Every row gives one point. The last column is the point's height on a tilted bowl or saddle (a function of degree 2), plus a little noise. Along how many of its main directions does it bend up, bend down or stay straight?

Points, 17 rows:
[[-47, 69, -24, 60],
[-21, -5, -2, 2],
[-39, 20, -14, 9],
[-1, 33, 10, 40],
[-4, -33, 3, -3],
[17, 25, 10, 35],
[6, -36, -48, -5],
[4, 26, 13, 33],
[3, -17, 21, 8],
[26, 60, -30, 73],
[-17, -34, -17, -8],
[49, -18, 18, 27],
[-61, -21, -54, -19],
[-29, -16, -18, -9],
[28, 13, -11, 22],
[41, -77, 33, 34],
[-8, 28, -25, 11]]
Directions: 2 up, 0 down, 1 straight

Points:
[[39, 15, 15, -3, 21],
[-62, -22, 40, -11, 70],
[-6, 29, -45, 9, 23],
[4, -5, 27, 7, 20],
[54, -28, -8, 13, 4],
[6, 28, -4, -4, 20],
[19, 13, 27, -12, 26],
[20, 20, 46, 70, -11],
[25, -62, 15, 5, 25],
[-41, 5, 18, -28, 41],
[-19, 27, 2, -36, 32],
[-36, 26, 11, -29, 36],
[-7, 27, -28, -2, 24],
[16, 18, 30, -80, 25],
[5, -43, -25, 42, -24],
[-34, 8, 21, -6, 35],
[-18, 13, -40, -24, 42],
[-71, -9, -3, 58, 19],
[83, 14, 38, 18, 33],
[11, -3, 0, -36, 31],
[6, 38, -50, 54, -20],
[-12, -15, 16, -16, 32]]
Directions: 3 up, 1 down, 0 straight

Points:
[[-51, 18, -12, 5, -45],
[1, -1, -64, -16, -20],
[-11, 24, -32, 50, -18],
[37, 4, -1, -13, 33],
[-25, -65, -30, 19, -13],
[19, -18, 48, 1, 30],
[-34, -33, 30, -53, 33],
[1, 27, -65, 9, -25],
[16, 15, 6, 20, 9],
[15, -44, -12, 34, 44],
[38, -20, -19, 6, 50],
[7, 17, 18, 23, 2],
[20, 48, 2, 67, 51],
[2, 17, 71, 36, 17],
[-38, -14, 1, 20, -22],
[26, 33, 2, 7, 12],
[41, -9, -6, 34, 62],
[-5, 6, 13, -52, 5],
[-34, 73, 27, 50, 9],
[-50, 63, 12, -12, -25],
[-14, 26, 6, 20, -17],
[-3, 60, 15, -5, -19],
[44, 16, -16, 23, 52],
[39, 30, -3, 11, 32],
[-15, 11, -5, 51, -3]]
Directions: 3 up, 1 down, 0 straight

Points:
[[18, -12, -24, -13, 28, 45, 12],
[50, 17, -11, 65, 22, -43, 10],
[23, -50, -21, -20, 56, 27, 33],
[-15, 21, 31, -30, -32, -22, 18],
[24, 12, -29, 34, -6, -52, -3],
[51, -17, 4, -39, -25, -37, -18],
[11, 59, 38, -31, -6, 7, 27],
[7, -16, -28, 35, 38, -22, 3],
[9, 27, -32, -25, 28, 30, -6],
[-41, -14, 6, -18, -7, 19, -11],
[-6, 6, 3, -21, 31, -8, -11],
[17, -20, 7, 29, -50, -42, -2],
[20, 42, -20, -78, -20, -11, 21],
[25, 40, -3, -27, 10, -35, -1],
[2, -2, 10, -38, 12, -13, -3],
[26, -28, -40, -18, 52, 41, 27],
[-10, 2, 22, 51, 3, 20, 19],
[24, -3, 18, -28, -60, 11, 4],
[-8, -88, 13, 17, 32, -12, 56],
[2, -56, -44, -20, -18, 5, -32],
[-37, -26, -18, 39, 14, -20, -9],
[5, 35, 35, 28, -39, -35, 9],
[24, -48, 29, 29, -11, 17, 22],
[11, 11, -26, 7, -23, -1, -19],
[34, 13, 3, 9, -31, -6, -20],
[-78, 33, -35, -2, 36, -35, -95],
[-8, -36, 3, -8, 31, -36, 3],
[21, 29, 44, -8, -51, -26, 11],
[-19, 55, 45, 2, -27, -6, 25],
[21, 48, 57, -25, 43, 22, 48],
[21, -73, 0, 9, -9, -37, 6],
[-13, -4, 6, 5, 46, -1, -3],
[-20, -25, 29, -4, 10, -28, 15],
[32, 13, -25, -86, 29, -20, 25],
[-48, -23, 4, 42, -11, 0, 11],
[29, 13, -44, -50, 8, -58, -4],
[12, 30, -31, 9, -58, -4, 0],
[-41, 0, -21, -3, 4, 8, -42],
[-12, 32, -27, 75, 8, 3, 15],
[-40, 9, 16, -2, 44, -30, -9],
[10, -22, -31, -42, 7, -42, -26],
[-64, -23, -9, -66, 45, 62, -19],
[12, -9, 60, 39, -17, 44, 44],
[-23, -20, -9, 5, 0, 10, -18],
[8, 53, 58, 34, 21, -9, 9],
[4, -1, 12, 26, -9, -41, -3],
[7, 77, 7, -12, 78, -9, 22],
[-26, 2, 41, -32, 5, 17, 30],
[-29, -1, -25, 6, 11, -11, -38]]
Directions: 4 up, 1 down, 1 straight

Points (68 x 9):
[[25, -10, 40, -8, 2, -29, 42, -49, -32],
[-5, -6, 0, 90, 2, -19, -10, 0, 51],
[10, 30, 5, 16, 20, -19, 7, -27, 9],
[-11, 18, -12, 18, 30, 34, 17, -44, -12],
[-44, 18, 5, 51, -22, -20, -16, 34, 15],
[38, -41, 23, 27, -8, -19, -39, -26, -41],
[17, 25, -70, 8, 25, 34, 5, -51, -23],
[-34, -17, 46, -6, -33, -18, 18, 0, -4],
[-47, 51, 27, 25, -32, 16, 3, 22, 8],
[-4, 6, -11, -48, -16, 24, 0, 16, 1],
[-15, -52, 24, -35, -80, -31, 23, 34, -15],
[-86, -46, -55, 38, 6, 1, 0, -43, -56],
[70, -21, 40, 22, -28, -6, -6, 65, -71],
[-40, -24, 8, -9, -19, 7, 28, 32, 32],
[-13, -23, -20, -70, -50, -27, -13, -15, -17],
[22, 32, 2, 12, -34, 9, -25, -5, -18],
[0, -26, 43, 4, 20, 56, -30, 39, -35],
[-27, -9, 11, 21, -35, 1, -6, 5, 4],
[-10, -42, -22, -9, -23, 33, 36, -13, 21],
[-48, 19, -8, 65, -33, -13, 48, 35, 59],
[-20, 41, 7, 31, 48, -27, 39, -36, -8],
[19, 29, 27, 55, -9, -10, -25, -6, 13],
[-48, 36, 11, 1, 1, 8, -1, -22, -4],
[26, 46, 28, -12, -7, -27, -39, 14, -34],
[-16, 19, -39, 28, 44, 1, -65, -12, 5],
[14, -29, -7, -45, 27, -31, -2, -4, -19],
[-47, 12, 8, 18, 15, 32, -22, -10, -3],
[17, 5, 34, -60, -38, 49, 52, -1, 26],
[-1, 25, -10, 17, -19, 11, -10, -23, -1],
[-16, -25, -20, -59, 12, 7, -59, -16, -32],
[10, 42, -41, -67, 38, -10, -63, 42, -63],
[-9, 15, 7, 14, 27, 23, 50, -58, -25],
[-31, -22, -8, -31, 19, -26, 11, -5, -10],
[-26, 12, -19, -49, -40, 37, -37, 46, -22],
[51, 18, 13, -46, -25, -12, -34, 11, -54],
[34, 31, 11, 12, -33, -14, 11, 0, -15],
[25, -52, 23, 2, 5, -34, -57, 41, -85],
[11, 41, 12, 4, 44, -82, -16, 28, -17],
[54, 18, -32, -23, -26, -17, 8, -61, -23],
[3, 61, -16, -9, -9, 17, 11, 40, -5],
[-31, 57, -20, 6, 15, 1, -56, -10, -14],
[-32, 18, -5, -25, 35, 31, 20, -26, -18],
[-52, 16, 16, 23, -32, 18, 29, -10, 21],
[-15, -49, 3, -3, 25, 2, -31, 35, -40],
[4, 41, 18, -23, -57, 1, -20, 53, -52],
[16, 12, 33, 52, -20, 7, -15, -10, -1],
[12, -7, 1, -23, -32, 35, 29, 38, 29],
[-10, -23, 71, -16, -31, 33, -32, -5, -43],
[-50, 14, 7, -57, -30, -35, -59, -1, -30],
[-83, -14, -16, 8, 16, -7, 12, -3, -8],
[7, -12, 33, -50, 33, -60, 37, -29, -22],
[5, 1, -3, -20, -32, 2, 55, 30, 26],
[21, 21, 38, 22, -5, -5, 26, 32, -7],
[2, -5, -24, 1, -12, 29, -43, 56, -23],
[17, 4, 26, 31, 28, 29, -3, -7, 6],
[-46, -15, 42, -52, -9, 21, 0, 1, 25],
[-61, -50, -19, -8, 2, 44, -2, -20, -15],
[-9, -7, -11, -29, -27, -5, -7, -36, -13],
[-4, 45, 0, 25, 4, -10, -77, 2, -3],
[44, 15, -21, -78, -64, -33, -57, -87, -72],
[35, -25, -50, -1, -47, 31, 36, 10, 38],
[-17, 21, -15, 38, -7, 26, 27, -37, 5],
[-59, -24, 3, 14, -52, -27, 19, 5, 9],
[-49, -37, 18, -18, 53, 25, 2, -32, -32],
[25, 7, 28, 17, -35, 6, -17, -19, -29],
[-24, 12, -27, -7, -28, 49, 15, 25, 30],
[-33, 12, -40, -45, -11, -29, -32, 4, -33],
[-14, -6, -22, 31, -48, 42, 7, -8, 23]]
Directions: 2 up, 5 down, 1 straight

Points:
[[14, -24, 16, 1, 13, -38, 4, -11, 1],
[12, 7, 26, 40, -25, 4, 15, -22, 20],
[-7, 12, -59, -17, -1, -6, 25, 6, 8],
[0, 1, 6, -15, 45, -54, -27, -22, 2],
[36, 18, -12, 75, -11, -46, -23, 16, 70],
[8, -18, -31, 34, 20, 49, 25, -4, 31],
[-70, -46, -23, 25, -39, 26, -7, 16, 65],
[9, -7, 19, 8, 5, 14, 7, 9, 10],
[16, -43, -26, -4, 11, 9, -9, -47, -8],
[-23, -13, 19, -33, -18, -31, 3, 25, 17],
[-35, -21, -11, -24, 16, -2, -18, 17, 10],
[31, 35, 40, 9, -20, -15, -25, 4, 33],
[1, 50, 2, -24, -17, 11, -25, -3, 9],
[63, -26, 4, -2, -17, -26, -32, 6, 18],
[15, 3, -30, 28, -15, 43, 7, 16, 27],
[-46, -14, -2, 21, -18, 29, -32, 5, 35],
[-22, 13, -28, 5, -12, -10, -8, -32, 0],
[17, 7, 28, 12, -17, 78, -10, -5, 37],
[-19, -46, 9, 15, -54, -15, -12, -16, 27],
[-21, -1, -55, -49, -28, 15, -43, 22, 14],
[-14, 12, 54, -48, 44, 11, 11, -19, 4],
[52, 19, 29, 36, 31, 53, 12, -33, 27],
[-4, 26, 12, 13, 42, -14, 4, 10, 19],
[-11, 19, 26, 38, -4, -38, -19, 18, 45],
[61, 22, 29, 2, -6, -30, -54, 17, 42],
[-25, 9, -39, -35, -3, 36, -38, 32, 15],
[-9, -27, 14, 37, -40, 77, -33, -7, 62],
[-18, -9, -11, 16, 1, -10, 5, -15, 5],
[-44, -11, -23, 24, -27, -6, 37, 19, 41],
[9, -2, 18, -9, -26, -8, 75, -35, 4],
[-45, -55, -3, -24, -4, -21, 40, 23, 37],
[-16, 11, -16, -17, 0, 17, -43, -7, 1],
[-26, 54, -16, 23, 11, 12, -12, 13, 29],
[-15, -14, 17, -11, 3, -45, -18, 19, 17],
[-8, 45, -4, -4, -9, -7, -19, 20, 19],
[-8, 48, -50, -38, 7, -22, -32, -5, 7],
[15, -30, -16, 14, -14, 3, 15, 23, 21],
[47, -42, 62, -1, 30, 1, -14, -26, 12],
[11, 40, -14, 27, 52, 30, -30, -6, 25],
[-14, 21, 37, 14, 6, 21, -50, -31, 20],
[-26, -45, -11, -91, 22, 64, -3, 40, 65],
[33, -22, -23, 25, -28, 11, -24, 0, 18],
[-1, 9, -38, 1, -3, -8, 27, -25, -1],
[23, 74, 23, -30, 41, -16, 2, -25, 19],
[-34, 51, -10, 51, -10, -34, -23, -9, 55],
[7, -26, 37, 4, 10, -6, -36, 26, 29],
[-22, 46, 28, -1, 16, -74, -25, 46, 67],
[-48, -14, -28, 14, 28, 9, 0, -3, 22],
[-10, -18, -34, -47, 41, 49, 35, 8, 23],
[63, 24, 39, 16, -38, -2, 47, -30, 30],
[-18, -49, -17, 19, 28, 37, 25, -35, 24],
[-19, 8, 17, 35, 12, -1, 18, 38, 43],
[24, -21, -3, 26, -6, -16, -48, -16, 15],
[-22, 21, 29, -20, -34, 1, -10, 41, 33],
[-54, 6, -30, 1, -15, 34, 0, -75, 12],
[-8, 19, -52, 9, -25, 8, -95, 2, 36],
[-37, -13, -60, -10, -54, 29, -59, -8, 38],
[-52, -48, 58, -70, 77, 19, -40, -33, 62],
[-2, -22, 8, 12, 0, -18, 1, -4, 6],
[-6, 18, -50, -41, -12, 11, 20, -7, -2],
[37, 11, -69, 26, -8, -34, -8, 20, 35],
[2, -12, -9, -17, -30, -4, -20, -4, 0],
[4, -35, -39, 11, -10, 41, -5, -26, 15]]
Directions: 7 up, 0 down, 1 straight

Points, 77 rows:
[[-8, -48, -23, -14, 13, 13, 17, -38, 51],
[36, -20, 16, 14, -30, 41, 20, 66, -41],
[-15, 7, 2, -3, -22, -5, -20, 16, -2],
[4, 19, 26, -34, -13, -58, -11, -11, -25],
[42, -15, -20, -1, 21, -10, 59, 25, 1],
[14, -1, -4, -12, -19, 45, 13, -10, 26],
[-29, -26, 3, 13, 15, 8, 46, 7, 31],
[32, -28, -1, -12, -32, -23, -19, 35, -45],
[41, -35, 2, -64, -1, 14, 11, 37, 4],
[-39, 57, 53, 23, 4, 17, -23, -12, -3],
[-15, 31, -7, -26, 18, 3, 4, -7, 19],
[38, 22, 8, -32, 4, 20, 7, 8, 15],
[-17, -44, 14, 2, -25, -22, -3, -49, 61],
[36, -36, 21, -35, 0, -39, -15, 10, -38],
[-28, 58, 22, -36, -3, 54, -24, 22, -1],
[-6, -32, -19, -91, 54, 38, -7, 36, 70],
[-2, -26, 17, -37, 31, -14, -26, 5, 7],
[5, 18, -12, 1, -9, 10, -16, -19, 18],
[40, 61, 1, 18, 36, 8, -26, 7, 29],
[13, 43, 10, -55, -11, -6, 29, -21, -7],
[28, 11, 9, -4, 18, -34, -21, 13, -4],
[11, -2, 19, -28, 6, -22, -14, 29, -14],
[30, 17, -18, -18, 35, 4, 2, -35, 15],
[45, 49, -5, -6, -26, -41, 8, 22, -48],
[-38, 12, -7, -2, 8, -41, 0, 8, 36],
[-1, 25, 13, -33, 13, -6, -52, 13, 18],
[-15, -43, 38, 45, 48, 26, 83, -6, 10],
[13, 27, 19, 15, 11, -12, -11, -3, 3],
[20, -70, -15, 1, -1, -66, 52, -15, 0],
[12, 15, 15, -15, -36, -34, -21, 8, -35],
[0, -7, -31, 11, 26, -35, 35, -6, 3],
[47, 7, 5, 25, 71, 1, 21, -44, -21],
[-9, -21, -24, 11, 8, -12, -6, -5, 24],
[-31, 64, 62, -39, -1, 9, 22, 73, -24],
[-52, 26, 1, 9, 4, 5, 11, 7, 24],
[50, -41, -8, 69, 17, -12, 25, -15, -1],
[36, 1, -11, -3, 38, 48, 30, 14, 35],
[-30, 33, 0, 0, 17, 10, 48, -25, 18],
[-16, -1, 12, -24, -37, -52, -7, 34, -31],
[5, 31, 19, 4, -49, -12, -24, -20, -17],
[-32, -3, 11, 17, -43, 9, -13, 12, -10],
[-25, -13, 1, -32, 13, -26, 5, -20, 30],
[1, 28, 12, 8, -21, 29, 35, -8, -4],
[4, 5, -27, -16, 17, 0, -10, 8, 21],
[-25, -20, 7, 28, -43, -30, -49, -32, 62],
[31, 13, -33, -20, -3, 45, 47, 26, 43],
[13, 27, 34, 13, 7, 31, 9, -17, 6],
[-36, 49, 1, 13, 15, -7, 29, 19, 7],
[15, 8, 21, -12, 24, -14, -25, 67, -2],
[15, -8, 49, 9, -9, 1, 22, -35, 29],
[-52, -51, -12, 3, -1, -8, -48, -48, 95],
[-22, 27, -60, 66, 16, -6, 7, 23, 28],
[-23, 16, 13, -12, 20, 12, 0, 20, 14],
[-24, -32, -11, -69, 17, 50, -35, 44, 26],
[9, -37, -6, -41, 25, -39, -78, 10, 2],
[1, -45, 7, -7, 12, 12, -15, 4, 13],
[-1, 15, -3, 11, -26, 19, 3, 7, -6],
[77, 18, 19, 24, -11, -23, -42, -3, 19],
[16, -29, -9, 17, 10, -15, -45, -31, 44],
[8, -19, 5, 12, -35, -19, 18, -44, 27],
[0, -14, -16, 1, -12, 7, 28, 12, 9],
[11, 21, -1, 10, 4, -50, -40, 12, 19],
[7, 12, 23, -9, -31, 32, -1, 1, -9],
[16, -49, -6, -10, 7, 28, -1, -35, 51],
[-47, -47, 28, -11, -29, -24, 67, 44, 53],
[1, -9, 31, -31, 17, -36, 19, -23, 12],
[-10, -2, -1, 44, -5, 10, 40, 46, -18],
[13, -64, 9, 9, -14, -10, -26, -8, 11],
[-25, -29, 15, 10, -3, 19, -21, 24, 0],
[25, 20, 8, -94, 41, -20, -10, -95, -1],
[-4, -33, -51, 16, 13, 13, 33, 8, 25],
[23, -10, 9, -10, 32, -24, 27, -4, -4],
[16, 18, -13, -51, -11, -16, -24, -17, -12],
[27, 2, 68, 41, -79, -8, 0, 16, -69],
[44, 14, 39, 17, 5, -29, -13, -36, 10],
[16, 11, -32, 11, 10, 18, -33, -1, 40],
[-40, -14, 11, 38, -17, -22, 46, 13, 31]]
Directions: 3 up, 3 down, 2 straight
